Each row is a point. Each copy is the shape, with its points in the same order, turned, moved and blurred by noise. Some copies are also mirrored. Which?
In the rows, 128 means zero.

Shape (5 x 2):
[[148 149]
 [126 154]
 [126 169]
 [155 155]
 [148  49]]
Copy 1 (5 x 2):
[[124 161]
 [150 153]
 [141 170]
 [117 153]
 [113  46]]
Copy 1 is: mirrored
Copy 2 (5 x 2):
[[104 156]
 [117 153]
 [122 172]
 [ 90 168]
 [ 72  52]]
Copy 2 is: mirrored
Copy 3 (5 x 2):
[[148 139]
 [129 135]
 [138 163]
 [158 135]
 [104  44]]
Copy 3 is: only turned

Shape (6 x 3):
[[ 76 169 142]
 [112 183 104]
 [157  72 173]
 [136 146 129]
 [140  70 126]
 [148 157  84]]
Copy 1 (6 x 3):
[[117  79 166]
 [137  84 117]
 [141 209 170]
 [146 135 131]
 [113 200 137]
 [138 122  85]]
Copy 1 is: mirrored
Copy 2 (6 x 3):
[[111 196 120]
 [141 178  79]
 [150  89 183]
 [153 147 115]
 [127  78 141]
 [158 133  70]]
Copy 2 is: only turned
Copy 3 (6 x 3):
[[ 70 132 147]
 [100 173 125]
 [173  56 129]
 [132 133 124]
 [151  75  90]
 [136 169  83]]
Copy 3 is: only turned

Shape (9 x 4):
[[127  64 108 167]
 [150 150  92  87]
 [161 142 133 104]
 [170 187 118 159]
 [111 166 161  79]
 [184 153 103  91]
 [ 61  63 103 141]
 [105 145 156 121]
 [157 107 127 137]]
Copy 1 (9 x 4):
[[107  74 138 187]
 [170 125  97 111]
 [173 109 136 109]
 [187 164 157 153]
 [139 134 152  58]
 [200 128 107 111]
 [ 43  91 119 150]
 [116 125 167 102]
 [152  86 143 144]]
Copy 1 is: only turned
Copy 2 (9 x 4):
[[ 84  93  73 156]
 [156 111 154 106]
 [158 147 109  98]
 [167 182 126 156]
 [133 179 147  57]
 [189 126 144 108]
 [ 30 106 114 122]
 [113 173 104 101]
 [141 119  92 115]]
Copy 2 is: mirrored
Copy 3 (9 x 4):
[[178 113 101  88]
 [103  91  95 181]
 [121  89 130 168]
 [125 161 139 189]
 [ 51  84 149 146]
 [120  93 107 203]
 [126 104  87  44]
 [ 93 113 146 120]
 [155 102 127 135]]
Copy 3 is: mirrored

Shape (10 x 6):
[[150  99 159 142 109 121]
 [163 143 155  59 210 109]
 [105  97 225 153  78 125]
 [104 149 136 115 101 124]
 [140  93 110 123  80 150]
 [114 124 105 135 123  98]
 [116 129 116 152  84 151]
 [194 232 120 137 184 118]
 [142 132 115  69  87 109]
 [ 92 132 113 144  83 163]]
Copy 1 (10 x 6):
[[124 106 190 145  93 116]
 [117 111 152  60 204 134]
 [ 70 104 207 138  63  83]
 [ 87 156 143 136 113 128]
 [127 124 175 179  91 166]
 [113 141 131 170 135 114]
 [115 137 136 161  77 141]
 [184 181  97  59 142 110]
 [108 170 183 145 143 168]
 [ 94 138 123 168  67 153]]
Copy 1 is: mirrored
Copy 2 (10 x 6):
[[133 109 154 130 120 113]
 [139 114 193  27 182 141]
 [ 96 118 199 162  76  82]
 [101 156 133 118 100 134]
 [135 115 117 152  96 157]
 [103 134  99 110 126 114]
 [112 143 126 156  99 144]
 [160 214 148  79 225 131]
 [147 134 131  74  73 147]
 [ 96 156 117 154  93 161]]
Copy 2 is: only turned

Shape (12 x 6):
[[176 158 132  71 119 177]
 [125 161  93 145 158 181]
 [168  87 189 140 165 124]
 [121 116 162 117 108 130]
 [136 125 125 144 135 120]
 [142 153 121 139 124 203]
 [173 138 128 138 150 159]
 [153 147 218 134 167 116]
 [103 109 128 110 130 185]
 [ 62 166 108 118 148 150]
 [ 44  33 112 109 132 115]
 [177 156 173 165 109  76]]
Copy 1 (12 x 6):
[[134 149 165  42 142 184]
 [140 181 128 121 182 162]
 [119  97 211 116 158 111]
 [ 83 117 164 102 114 142]
 [132 132 141 125 137 120]
 [123 166 149 104 172 199]
 [161 127 166 105 163 153]
 [122 147 235 126 111 111]
 [ 85 137 138  85 173 157]
 [ 96 200 116 104 176 119]
 [ 44  97  79 108 173  74]
 [158 125 173 153  73 117]]
Copy 1 is: only turned
Copy 2 (12 x 6):
[[157 161 128  69 105 136]
 [138 166  86 144 165 133]
 [179  83 195 143 152 144]
 [116  97 153 135 108 125]
 [149 103 124 151 140 116]
 [145 175 105 140 123 159]
 [179 137 127 135 146 137]
 [167 128 219 146 143  98]
 [100 127 124 123 139 169]
 [ 71 148 106 143 166 104]
 [ 51  22 118 146 163 158]
 [189  98 164 173  97  68]]
Copy 2 is: only turned
Copy 3 (12 x 6):
[[109 158 135  79 117 213]
 [ 82 141 135 152 177 170]
 [178  66 138  99 138 155]
 [130 111 139 117 101 134]
 [114 108 151 115 144 128]
 [103 146 151 154 147 204]
 [130 130 158 107 161 181]
 [201 117  97 107 138 143]
 [ 81  99 124 152 111 183]
 [ 61 140  91 154 141 131]
 [ 43  25 117 129  95 104]
 [186 138 176  97 134  92]]
Copy 3 is: mirrored
Copy 4 (12 x 6):
[[198 141 104 131 114 179]
 [161 117  83 183 167 127]
 [ 78 169 116  98 142 164]
 [118 132 147 137 103 145]
 [117 142 111 145 125 114]
 [158 136  96 197 141 166]
 [143 160  81 144 148 143]
 [115 194 160 106 167 151]
 [133  88 120 166 128 169]
 [161  82 150 181 153 106]
 [ 55  26 142 140 100 125]
 [115 218 135 126 104  95]]
Copy 4 is: mirrored

Shape (11 x 8):
[[ 98  91 165 173 162  83 141 146]
 [189 129 115 111 124 180 122  67]
 [ 84 121  97 145 143 181  99  91]
 [137 145 140 125 141 196  72  96]
 [ 71  74 170 130 180 142 155 152]
 [ 62  83 121 107  89 153 187 150]
 [149 175 110 120 158 169 126 107]
 [121  56 120 107 166  87 155 155]
 [ 91  79 136 103  91 127 165 145]
 [140  80 124 155 148 143 143 172]
 [142 148 116 102 128 167  82 119]]
Copy 1 (11 x 8):
[[117  79 201 112 150 145 103 176]
 [183 139  73 146 142 148 125  81]
 [109 109  81 138 135 200 103 128]
 [166 146  72 152 140 185  76 138]
 [141  89 168  66 147 197 126 178]
 [107 143 148  64 105 179 185 155]
 [143 149  75 146 193 150 110 126]
 [140  74 153  59 135 108 140 154]
 [111 132 156  71 102 156 150 160]
 [144  87 132 122 131 138 160 178]
 [151 148  62 118 146 148  93 144]]
Copy 1 is: only turned
Copy 2 (11 x 8):
[[139 111 172 189 195 118 100 131]
 [180 117  74 105 127 179 143  59]
 [194 118 134 176  78 155 157 101]
 [193 136 140 117  91 179 128  91]
 [165 112 196 176 193 145 169 127]
 [103  97 149 173 135 139 212 153]
 [187 171 101 124 133 153 146  91]
 [173  85 132 148 213 102 160 148]
 [112  83 138 143 159 140 186 155]
 [171 107 126 166 192 159 136 162]
 [188 136 118  98 104 154 139 112]]
Copy 2 is: mirrored
Copy 3 (11 x 8):
[[116 114 147 147  57 183 116 135]
 [215 108 134 172 173  86 103 125]
 [112  78 107 179 178 129 120 141]
 [152  75 152 175 183 102  79 162]
 [103  63 157 120  78 144 156 137]
 [ 92 123 102 129  93  80 189 141]
 [171 118 146 133 193 130 109 148]
 [146  97 102  97  58 140 121 107]
 [112 129 110 134  77  81 152 137]
 [165  97 108 130  85 146 136 173]
 [150 103 124 142 171  96  73 162]]
Copy 3 is: mirrored
Copy 4 (11 x 8):
[[ 96 167 213 159 123 125 125 153]
 [122 154  58 125 124 212 123 125]
 [ 74 107 137 112 138 183 123  81]
 [114 142 121  94 132 218  95  88]
 [ 62 137 209 110 113 164 136 179]
 [ 87  70 152 107  45 138 158 166]
 [122 140  99  87 170 170 129 113]
 [ 74 123 160 152 123 122 103 210]
 [100 104 155 124  60 139 133 169]
 [125 109 172 154 144 170 128 179]
 [130 128 111  89 130 189  84 113]]
Copy 4 is: mirrored

Shape (13 x 9):
[[ 87 116 170 144 108  99 127 129 148]
 [127 166 178 185 110 124 137  95  98]
 [120 115 103 144  85  93 125 109 116]
 [ 96 139 147 128 114 109 211 181 109]
 [114 144 161 111 165 108  84 226  89]
 [161 123 130 175 145 184 205 155 144]
 [132 109 143 141  88 171 135 132 105]
 [152  87 140  64 127 186 172 178  90]
 [201  95 109 129 137 136 176 168  99]
 [149 101 100 126 122 170 162 173 112]
 [ 72 159  70 142 116  82 114 109 117]
 [120  95 152 126 136 100 113  77  85]
 [147 121 174  36 108 107 150 113 118]]
Copy 1 (13 x 9):
[[ 76  91 177 156 121 113 145 167 114]
 [119 127 150 179 144 138 183 121  95]
 [141  97 144 139  94  88 125 138 113]
 [ 70  67 118 111 113 100 208 181 101]
 [ 54 187 107 105 162  88 153 207 118]
 [114  66  75 121 121 200 178 169 151]
 [148 101 117 132 134 150 142 170  92]
 [132  82 108  40 165 138 142 206  99]
 [147  79  76  87 151 114 153 180 182]
 [124  82  74  93 120 125 130 191 126]
 [ 87 121 122 145  75  68 107  94  99]
 [121  99 153 145 179  94 109 109 101]
 [131  94 198  53 154  88 151 152 117]]
Copy 1 is: only turned
Copy 2 (13 x 9):
[[103 103 136 128 127 109 126  87 167]
 [106  91 181 167 141  85 151  98  93]
 [112 114  93 130 101 101 119 108 101]
 [116 196 155 117 121  67 139  67 147]
 [102 135 183  71 165  43  65 141 148]
 [190 198 164 162 159 106 158 125 132]
 [134 143 135 137 175 125 111 100  95]
 [169 201 151  53 181 115 111  93  93]
 [202 182 156 100 118  91 110 127  89]
 [168 186 128 113 159  98 108 132 114]
 [ 73 123  67 124 101  55 143 137 127]
 [141  63 120  90 141  90 144  90  91]
 [110 132 158  28 122 140 142  87  93]]
Copy 2 is: mirrored
Copy 3 (13 x 9):
[[114 183 163 126 147 128 106 153 161]
 [164 198 149 170 158 117 118  86 138]
 [101 165 123 166 122  74 109 135 126]
 [170 142 125 143 113 108 167 179 186]
 [162 174 103  83 170 153 156 205  90]
 [211  63 133 172 151 142 115 136 161]
 [146 135 149 150 106 141 127 117 102]
 [151  56 141 104 108 140 193 144 112]
 [182  63 137 147 149  84 142 159  96]
 [156  82 119 142 118 128 129 157 114]
 [ 90 196  60 170 137  81 109 151 159]
 [ 86 161 166 163 176  90 150 121 112]
 [109 123 157  65 129  67 180 108 141]]
Copy 3 is: only turned
Copy 4 (13 x 9):
[[131 143 180  85 102 105 160 131 125]
 [ 99 154 213 150 140 115 116 121 115]
 [138  92 164 120  91  95 106  96 148]
 [164  70 168 140 133 102 169 149  58]
 [173 182  83 136  93 140 140 128  51]
 [103  62 153 179 140 178 175 138 119]
 [108  94 174 130 117 156 124  80 105]
 [172  63 105 121 159 186 150  90  77]
 [175  64 123 183 132 162 158 105 129]
 [130  51 115 151 112 163 154  96 102]
 [ 99 103 126 109  75  46  90 133 128]
 [148 134 154 111 145  85 119  54 136]
 [202  99 150  74 184 138  99 114 107]]
Copy 4 is: mirrored

Shape (16 x 11):
[[110 173  77 140 167 102 126 159  73 183 104]
 [104 146 120 119 168  86 129  74 136 104 185]
 [144 157 110 117 178  96  69 150 129 166  97]
 [121  80 174 141 145  92 102 131 109 193 171]
 [138  99 116  89 136 150 108 148  82 101 101]
 [ 82 166 118 101 102 170 120 129 161  99 179]
 [ 99  97 132  82 112 105  67  80 149  90 144]
 [ 57 109 114 110 160 105  71 106 149 172 173]
 [109  67  97  95 178 109 146 165 184 128 116]
 [ 84 131 108 176  92 158  85  99  85  93 177]
 [105 113 178  72 138 112 109 151  97 105 126]
 [158 103 130 108  95 178  74  91  81 167 116]
 [141 115 182 149 127 158 158  61 103 102 120]
 [128 170 181  92 122 176  64 126 158 149 175]
 [147 108 162 105  98  90 143 111  78  92 132]
 [ 78  93 135 172  89  97 174 114  73  89 103]]
Copy 1 (16 x 11):
[[ 72 173  76 151 152 122 159 118 102 216 128]
 [101 159 138  83 147 119 106 107 116 125 220]
 [121 171 112 138 177 145 120 119 152 214 121]
 [ 78 114 194 141 117 157 136  96 161 206 178]
 [104  87 135 142 159 142  91 151 106 152 100]
 [ 97 169 143  75  96 124 119 190 139 108 136]
 [ 97 145 178 117 147 137  52 118 149 108 142]
 [ 36 169 152  94 138 144  98 111 185 165 174]
 [ 98  94 131 101 178  85 150 107 202 140 121]
 [ 57 151 138 176 100 151  92 182 105 103 192]
 [100 107 198 100 155 115 101 141 103 171 119]
 [102 117 141 164 110 224  96 122 114 144 108]
 [127 110 177 150 145 179 156 122  84  93 174]
 [134 163 192  76  99 200 110 186 154 162 140]
 [125  99 185 145 124 117 101 103  68 139 155]
 [ 80 118 173 196 133  86 148 120  64 106 157]]
Copy 1 is: only turned
Copy 2 (16 x 11):
[[111 191 114 171 169  83 136 159 107 195  99]
 [169 174 126 105 129  96  70 105 133 119 143]
 [108 149 140 113 143  87  97 177 100 179  75]
 [113  98 164 157 118  94  79 139 177 178 154]
 [121 102 100 113 176 125 154 153 158 119  84]
 [115 172  75 114 126 179  61 155 140  89 156]
 [134 108  85  73 115 107  48 121 167 106 108]
 [ 91 134  94 115 140  59  28 151 155 157 165]
 [106 114  95 103  93  66 143 196 115  96 153]
 [138 130  76 188 158 158  38 102 143 121 119]
 [108 128 140 112 129 112 110 142 209 108  91]
 [123  76  98  99 189 165 105 125 165 187 108]
 [122 112 148 125 152 171 121  47 135 112 133]
 [ 85 138 152  86 145 184  37 177 160 144 140]
 [169 121 119 128 115 131 140  91 196 121  93]
 [118 135  88 200 118 109 148  57 156 115 102]]
Copy 2 is: mirrored

Shape (18 x 12):
[[159 121 168 148 163 136 207 127 180 176  98 117]
 [165 134 147 126 143 167 159  97 142 173 105 102]
 [134 123 185 170 139 144 135  97 151 147  56  95]
 [113 147  76 198 159  94 115 114 133 103 180 161]
 [158 112 172 164 150 186 153 112 151 151  87 154]
 [107 145 110 174 135 119 102  61 115 148 185 196]
 [116 109 122  57  98 130 120 135  95 112 147 165]
 [139 211 137 137 166 130 132 143 178 146 165 141]
 [133  98 168 106  74 146 162 164 139 180  90  85]
 [134 116 127 100 136 135 173 137  97 176  74 113]
 [100  84  64  58 149 110  72 118 127  81 129 144]
 [161 111 148 153 119 136 132 139 127 180  80 160]
 [129 182 151 161 190 116 101 110 104 156 168 157]
 [ 68 208 147 148 185 139 153 142 150 143 137 170]
 [129 138 116 162 150 120 119  92  87  59 157 161]
 [111 168 206 119 182  83 186 151 188 181 149 134]
 [114 147  80 121 101  91 109  64 108  88 123 179]
 [ 79 168 136 164 171 139 141 101 141 148 179 148]]
Copy 1 (18 x 12):
[[159 163 164 165 143 132 161  93 158 195  85 130]
 [174 150 135 134 148 151 135  79 124 155 105 148]
 [153 123 178 157 139 129  95  76 154 131  62 133]
 [108 163  99 182 153  49 131 122 138  72 176  97]
 [153 143 171 177 140 143 138  92 150 130 103 184]
 [100 143 118 150 112  56 135  72 103  84 195 145]
 [129  80 109  77 127 109 174 167 112 102 153 157]
 [107 224 132 110 138 122 130 126 156 125 155 112]
 [171  86 144 130 100 172 126 145 123 178  78 121]
 [146 111 122 124 158 125 148 132  90 175  74 152]
 [115  55  57  79 190  78 133 147 164  78 155 148]
 [161 128 153 161 119 102 112 134 121 159 105 178]
 [102 186 164 128 168  87 106 105  96 110 179 135]
 [ 34 200 147 136 149 117 148 119 139 125 127 131]
 [125 133 143 144 171  69 163 122 120  32 154 125]
 [ 86 182 193 110 142 113 162 116 164 214 133  99]
 [128 118  92  99 125  31 152 114 113  56 131 139]
 [ 67 171 134 146 140 113 147  85 121 108 165 109]]
Copy 1 is: only turned
Copy 2 (18 x 12):
[[121  86 145 124 143  97 180 105 189 203  91 145]
 [150 119 130 125 135 127 176  99 137 172  98 123]
 [120 134 182 170 146 108 139  92 145 168  60 125]
 [ 72 189  88 164 145  94 117 140 175 111 191 164]
 [120 118 166 145 149 162 159  92 161 171  91 173]
 [ 67 219 119 127 122 115 147  79 144 126 194 178]
 [ 79 119 135  77  78 140 134 145  88  84 148 132]
 [124 190 128  88 156  93 162 178 178 160 122 159]
 [121  73 157 140  73 108 156 150 109 183  83 117]
 [ 97  85 106 120 135 124 161 116  96 164  87 121]
 [ 95 108 107 110 113 104 111 138  89  11 144 150]
 [ 98 107 136 123 124 135 120 102 125 181  95 176]
 [ 87 204 137 109 192  98 141 122 123 160 171 153]
 [ 54 196 144 105 180  95 206 167 158 144 104 164]
 [ 67 170 130 133 148 143  99 120 172  86 178 119]
 [ 82 129 179  81 155  36 192 152 177 194 114 149]
 [ 53 187  86 100  94 124 104  95 142  69 133 135]
 [ 80 198 140 133 146  92 195 137 152 136 158 142]]
Copy 2 is: mirrored
Copy 3 (18 x 12):
[[127 125 170 125 145 128 171  93 215 150  76 188]
 [141 128 139 124 136 144 159  64 171 141  93 135]
 [ 94  99 173 166 145 135 144 102 177 113  43 119]
 [ 88 159  66 193 129  98 129 134 119 114 166 170]
 [139 122 168 160 147 187 157  93 165 119  72 179]
 [ 95 167 110 165 102 129 114  89  63 114 154 203]
 [175  97 102  77 117 121 129 143  85  89 121 159]
 [ 98 212 121 122 135 124 103 127 181 121 113 160]
 [159  75 171  86  98 114 158 129 165 168  53 120]
 [142 104 116  85 160 138 184  93 141 149  53 140]
 [132  61  16 114 138 116  76 147 109  96 124 144]
 [153 122 143 157 136 129 136 118 124 160  44 173]
 [ 88 202 131 145 166 142 122 120 102 127 132 166]
 [ 57 205 115 111 126 143 147 146 148  98  97 194]
 [133 130  93 190 151 120 155 139  94  69 156 155]
 [ 68 167 169  72 149 107 129 140 206 136 101 202]
 [133 134  54 164 109  79 115 104  70  66 109 156]
 [ 66 169 118 134 118 151 146 123 138 112 151 184]]
Copy 3 is: only turned

Shape (18 x 12):
[[ 87 136 190  89  75 131 143 176  95  97 137 135]
 [115 120 128 160 141 108 131 136  79 170 112 161]
 [122 146 193  94  95  84 104  90 123 176 108 105]
 [ 87 120 158 155 119 100 157  94 184 153 113  94]
 [150 100 154  81  77 137 146 123  92 147 174 107]
 [ 97 189 124 138  78 106 138  77 109 130 173 133]
 [166 157 116 112  54 109 108 113 118  72 181 164]
 [135 181 194 140  47  94 105  78 127 167 160 143]
 [171 101  94 161  98 177  80 122 167 122 184 152]
 [158 130 133 130 114 179  77  76 164  80 120  83]
 [ 96 137 127 174 156  84 137  78 160 164 160 153]
 [ 80 101  93 165 132  87  67 117  82  90 123 152]
 [114 130 185 115 158 185 109  75 175  95  93 160]
 [122 162 157 185 158 114 108 166  95 170 137 136]
 [105 145 146 121 154 189 136 183 125 169 172  81]
 [119 175  87 124 145 190 171 149 145 171  93 168]
 [168 174 129 110 134  89  82 175 112  87 155  67]
 [ 72 156 139  76 148 179 105 133 128 178 178 143]]
Copy 1 (18 x 12):
[[ 72 149 125  98  68 171  95 113 176 109 168 112]
 [ 99 171 161 146 113 118 130 131 101 155 101  96]
 [ 88 131 178  98 121  82 139  51 191 129 116 149]
 [164 146 123 138 167 108 118  96 194 148 106 119]
 [ 93 157 170 117 128 161 153  97 156 114 205 145]
 [ 67  98 127 130 121 125 170 116 197 189 157 106]
 [ 98 100 151 144  63 158 169 132 178 184 208 165]
 [ 62 107 194 151 109 125 144  65 222 166 133 127]
 [165  72 163 202 117 179 151 141 123 152 181 172]
 [186  63 131 137  90 114 183 101 163 109 159 153]
 [117 142 142 181 161  94 150 146 177 184  93 129]
 [101 124  78 173  71  91 133 122  87 173 132 129]
 [169 100 124 137  83 138 175 136 191  65  73 151]
 [101 127 188 149 111  94  97 157 116 147 112  78]
 [119 100 166 107 195 155 106 158 127  82 175  85]
 [139 124 166  73 147 187 166 183 122 163  79  98]
 [126  84 163  83  88  70 109 148 135 135 213 131]
 [ 52  88 141 121 169 163 132 156 145  91 114 143]]
Copy 1 is: mirrored
Copy 2 (18 x 12):
[[104 160 161 163 144 115 195  78 110  92 148 160]
 [130 131 141 140  91 147  76 123 117 101 108 172]
 [ 94  89 176 114 102 135 163 117 132 132  83 108]
 [108  93 133 186 144 113 133 170 101 124  77 104]
 [173 121 146 111 150 151 196 111 138 107 126 149]
 [136 134 141 157 107 164 142 127  91 182 158 105]
 [162 125 107 156 111 115 175  70 155 187 183 141]
 [113 111 183 149  89 161 172 130 165 178 139  92]
 [176 145  35 150 106 109 143 156 195 136 149 119]
 [139 135  61 124 149  85 142  96 158 130 115  48]
 [110  76 102 183 103 164  97 172 103 150 120 130]
 [147 128  80 181  44 120 102  67  91 101 126 134]
 [ 42 126  64 157 165 135 120  96 158 117 105  93]
 [108 121 156 129  85 120  78 154 131  87 168 146]
 [118 157 113  90 144 121 149 191 100  56 162 136]
 [ 86 196  92 110 164 116  85 163 116 146 115 185]
 [148  93 127  89 103  38 145  92  99 112 189 116]
 [ 74 164  84  91 108 171 169 164 101  96 148 138]]
Copy 2 is: only turned
Copy 3 (18 x 12):
[[ 72 152 187 100 140 136 132 173  93 154 161 173]
 [148 163 136 137 135 147 131  93  81  97 108 157]
 [142 175 121 120 124  89  99 150  89 196  70 165]
 [ 92 160 106 133  58  87 124 109 118 165  93 132]
 [115 105 107 101 143 158 105 149 109 190 148 174]
 [ 71 123 102 134 160  87  75 145  94 121 108 125]
 [ 99 104 164 144 174 127  29 158 146 134 150 134]
 [ 74 157 114 138 163  85  42 144 102 170  75 197]
 [125  89 125 212 111 179  79 131 185 118 119 159]
 [113 143 132 185 114 166  88 172 183 182  86  78]
 [111 121 113 176 101  72 110  67  93 114  87 127]
 [140 113 186 155 110 166  84 133  68  82  83 103]
 [113 200 159 232 117 126 129 144 130 195 125 106]
 [113 155 155 143 156 135 151  84 121  97  64 178]
 [ 87 112 120 143 137 145 220 144 151 142 107 169]
 [144 188  90 176 140 110 176 130 158  81 171 146]
 [140 108 195  81 170 136 120 147 180 147  76 120]
 [113 105 119 195 148 100 187 174  99 143 127 170]]
Copy 3 is: mirrored

Shape (15 x 12):
[[118 124 109 104  63 116 141 134  73 161 123 113]
 [169  80 114 165 122 130 128  94 119 139 117  47]
 [139 156 107 151 130 148 118 124 160 152  47  93]
 [ 91 154 118 156 118 185 110 166 183 148 121  71]
 [ 91 173  74 144 117  65 135 135 114 185 164 122]
 [145  88  83  71 114 105 151 147 167 137  83 160]
 [ 37 129 100  82 146  98 142  95 116 160  45 124]
 [127 116 131 115  72 108 125  64 146  81 116 110]
 [106 143 148 109 176  44 180 186 156 177 145 129]
 [ 89 115 158 183 104 158 116 135 108 173  96 113]
 [100 110 112  90 127 146 170 169 167  79 115 186]
 [113  99 143 177 156 118 121 142 143  89 223 126]
 [125 149 108 147 196 190 143 140 105 146 156 152]
 [146 139 132  78  99 107  75 149  83 109 135 183]
 [ 73 136 128 121 151  86 129  51 176 143 188 124]]
Copy 1 (15 x 12):
[[104 128 157 153 102 113 143 126 148 146  78  94]
 [182 123 148 106 138  55 170 149 140 116  98 153]
 [142  71  97 123 197 101 146 157 174 123 118 104]
 [179  51  74 126 119 120 120 142 148 109 133  81]
 [124 174 100 163 141  95  66 135 130 179 115  67]
 [ 52  96 149  58 140 127  96 138 147 140 129 126]
 [ 72 120 115 158 186 139  72  88 170  70 104 120]
 [ 94 131  87 105 131 109 177 116  89 104  87 144]
 [122 162  76  89 114 131  42 134 209 185 121 127]
 [180  73 119 182 139 142 133 114 151 148  98 133]
 [ 59  90 101  94  98 176 104 150 135 118 178 144]
 [197 151  79 107  63 135 102 167  90 143 146 172]
 [175 139 133 144 137 174 117 169 162 130 204 113]
 [ 95 144 139 110 122 205 130 193 109 145  66 107]
 [150 192  61  95 140 125  90  80  88 111 138 117]]
Copy 1 is: only turned
Copy 2 (15 x 12):
[[137 131 131 179 147  71 159 123 169 165 119 168]
 [138 207  70 140 107  81  96 116 128 118 136 130]
 [129 168 108 121 140 143  98 106 164 170 192  98]
 [149 112 103 177 138 176  56  97 152 148 179 130]
 [128  96 175 158 204  67 111 123 101 144 162 157]
 [101 110 119 139 150 106 185  75 143 168 133  53]
 [ 64 145 107 142 242 145 136 117 160 191 113 125]
 [ 59 165 133 131  91 128 148  86 154 127 132 169]
 [129  75 134 166 230  92 120 115 154  65 125  83]
 [186 160 107 153 161 166 128 149 148 142 144 166]
 [ 98  54  99 142 122 167 178  99 135 140 143  99]
 [135  80 122 139 100 137  90 141  74  52 103 155]
 [171  64  72  81 152 120 102 149 126 143 133 147]
 [130  90 175 118  93 115 151 144 181 170  74 114]
 [ 75 111 146 101 192 128  89  59  94  99 100 179]]
Copy 2 is: mirrored
Copy 3 (15 x 12):
[[135  61  93 143 152 114 117 133 115 126 117 155]
 [193 120 111 137 185 122 142 125 119 209  66 101]
 [ 89 167  77 129 159 163 124 117 127 163  75 111]
 [ 95 146 110  72 174 146 159 108 127 128 105  57]
 [123  95  74 141 150 137 128 172 158 161 197 109]
 [118  88 139 175 128 214 124 145 177 127  80 131]
 [129 115  56 153  97 168  64  65 178 135 131 136]
 [168 143 109 182 133  95 168 119 167 128  73 130]
 [148  94  92  81 115 214 166 164 194 166 181 147]
 [108 129 116  77 168  95 110 101 130 177 105 140]
 [128 133 177 125 134 190 117 138 186  66 104 139]
 [192 144 187  79 144 102 156 172 165 151 159  97]
 [133 168 175 103 162 170  96 131  90 137 177 118]
 [123 100 152 151  68 118 121 191 108 114 116 162]
 [165 149 128 165 120 113 167  98 190 167 195  90]]
Copy 3 is: only turned
